Each row is a point. Each copy is the shape, with its points in the same order, turned, moved and blurred by noise. Some copies are also mirrored. Which?
(in the rows, 128 means zero)

Shape, 9 rows:
[[131  93 179]
 [120 136 111]
 [147 124 155]
 [139  97 174]
 [108 166 114]
 [131 139 133]
 [ 85 146  90]
 [143 135 137]
 [ 76 141 140]]
Copy 1, 9 rows:
[[154 177 115]
 [106 112 118]
 [124 159 134]
 [153 175 122]
 [ 77 115 108]
 [106 136 125]
 [ 93  87  83]
 [113 138 134]
 [ 99 137  68]]
Copy 1 is: mirrored
Copy 2, 9 rows:
[[110 161 170]
 [118 125  97]
 [138 147 138]
 [118 165 163]
 [127  89  98]
 [131 130 118]
 [ 89  92  76]
 [140 135 118]
 [ 90  88 128]]
Copy 2 is: mirrored
Copy 3, 9 rows:
[[117 189 125]
 [117 107 130]
 [143 153 117]
 [119 181 128]
 [146  93 154]
 [139 127 126]
 [105  78 161]
 [147 130 121]
 [115 118 182]]
Copy 3 is: mirrored
Copy 4 (9 x 3):
[[ 71 112 137]
 [153 120 136]
 [107 131 157]
 [ 81 125 143]
 [170 101 159]
 [138 125 156]
 [188  90 126]
 [128 130 153]
 [141  72 144]]
Copy 4 is: mirrored

Shape (9 x 4):
[[139 130 141 104]
 [141  94 120 111]
 [ 78 174 178 142]
 [138 105 131 117]
 [ 81 177 157 131]
 [141  99  89 128]
 [151 106 131 135]
 [111  88 141  88]
 [125 151 135 109]]
Copy 1 (9 x 4):
[[145 139 139  90]
 [115 142 119 101]
 [191  82 172 140]
 [122 132 129 104]
 [194 105 177 140]
 [107 159 109 137]
 [ 95 127 137 115]
 [146 117  91  97]
 [152 144 155 116]]
Copy 1 is: mirrored
Copy 2 (9 x 4):
[[149 163 129 142]
 [168 123 134 138]
 [122 196 121  58]
 [162 136 139 127]
 [112 186 109  73]
 [148  94 123 139]
 [149 125 153 132]
 [196 149 118 122]
 [130 158 117 128]]
Copy 2 is: only turned
Copy 3 (9 x 4):
[[145 127 137 125]
 [141  83 133 144]
 [118 192 100 155]
 [140 103 133 139]
 [117 184 100 141]
 [118  71 118 127]
 [122  93 146 148]
 [176 105 116 147]
 [130 144 126 117]]
Copy 3 is: mirrored

Shape:
[[116 126  96 174]
 [ 97 165 149 119]
 [115 118 135 131]
 [107 153 145 168]
 [158  89 124 139]
 [141 128 160  97]
 [163 138 135  78]
 [128 136 112 187]]
Copy 1:
[[ 85 133 127 162]
 [158 156 143 143]
 [128 146 112 139]
 [109 157 154 136]
 [108 118  86 118]
 [167 129 109 111]
 [181 101 102 116]
 [ 70 124 134 144]]
Copy 1 is: only turned
Copy 2:
[[ 68 131 124 126]
 [130 164 168 153]
 [119 118 141 150]
 [ 92 148 177 141]
 [121  85 137 110]
 [167 113 163 131]
 [180 128 132 113]
 [ 70 133 148 119]]
Copy 2 is: mirrored
Copy 3, 8 rows:
[[131 131 145  75]
 [ 92 142  88 129]
 [139 131 107 120]
 [101 107 103  92]
 [170 111 141 131]
 [130 124 101 170]
 [128 140 132 187]
 [119 106 144  76]]
Copy 3 is: mirrored
Copy 4:
[[139  71 109 158]
 [152 108 115  80]
 [132 119 123 130]
 [135  74 128 107]
 [ 86 123 108 162]
 [109 146 108  93]
 [ 99 152  71  99]
 [120  59 114 146]]
Copy 4 is: only turned

Shape (9 x 6):
[[ 95 111 133  80 137 124]
 [144 134  91 120 129 111]
 [154 133 124 155 117  81]
 [149 108 157 175 124 156]
 [126  88 134  94  93 147]
 [170 152 123 127 132  86]
 [171 170 108 124 134 111]
 [118 136 142 120  84 133]
 [ 71  81 129 120 118 169]]
Copy 1:
[[ 83 172 137 107 111 168]
 [122 129 151 118 135 119]
 [162 137 116  95 133 108]
 [149 141  79 153  82 125]
 [ 90 139 127 106  64 144]
 [143 114 118  97 154 129]
 [143  99 132 120 155 137]
 [140 137 133 103  79 163]
 [ 96 193 140 147  55 152]]
Copy 1 is: mirrored
Copy 2 (9 x 6):
[[114 146 113 126 103 175]
 [ 97 122 137 114 148 116]
 [112 113 184 119 126  99]
 [182  94 148 144 116 100]
 [129 120  95 120  75 127]
 [ 84  98 173 132 139 120]
 [ 82 103 150 143 157 107]
 [119 140 129 147  90 104]
 [174 167  86 115  94 140]]
Copy 2 is: mirrored

Shape (9 x 6):
[[105  98 113 108 127  94]
 [134 120 129  90 179 139]
 [ 95 158 149 155 131 144]
 [ 89 120  78 132  97 151]
 [131 135 153  89 140 103]
 [140 122 103  94 183 107]
 [114  86 114 137 141 153]
 [ 94 130 118 159 140 107]
 [137 147  97 160  78 167]]
Copy 1 (9 x 6):
[[100 122 138  87 146 124]
 [148 120  93 119 107  98]
 [116 138 100 167 128 174]
 [105 123 137 155 199 126]
 [148 122 132 101 103 147]
 [118 111 118 111 100  86]
 [110 154  93 127 164 109]
 [ 78 134 121 141 129 143]
 [135 159 153 188 179 140]]
Copy 1 is: only turned
Copy 2, 9 rows:
[[119 131  81 118 140  99]
 [163 135 104 128 194 122]
 [171 124 121 112 108 162]
 [101 160 101 148 108 157]
 [163 140 114  88 156  97]
 [130 117  95 104 195 119]
 [136 123  98 171 143 134]
 [132 102  94 114 111 144]
 [107 144 170 151 103 155]]
Copy 2 is: only turned
Copy 3 (9 x 6):
[[100 154 100 154  99 109]
 [158 180 132 161 136 121]
 [ 91 155 167 101 135 143]
 [102 149  80  94 107 160]
 [119 169 138 142 127  75]
 [161 171 128 171  94 113]
 [120 137 101 145 142 154]
 [ 93 136 143 131  99 146]
 [123 115 113  52 131 144]]
Copy 3 is: only turned
Copy 4 (9 x 6):
[[146 120 169 118 172 114]
 [182 149 107 119 148 118]
 [102 161 141 144 112 148]
 [ 95 149 166 102 137  76]
 [167 121 153 105 145 163]
 [196 125 126 124 144 108]
 [114 144 115 128 168  95]
 [125 129 164 167 125 115]
 [ 64 123 128  90  97  98]]
Copy 4 is: only turned
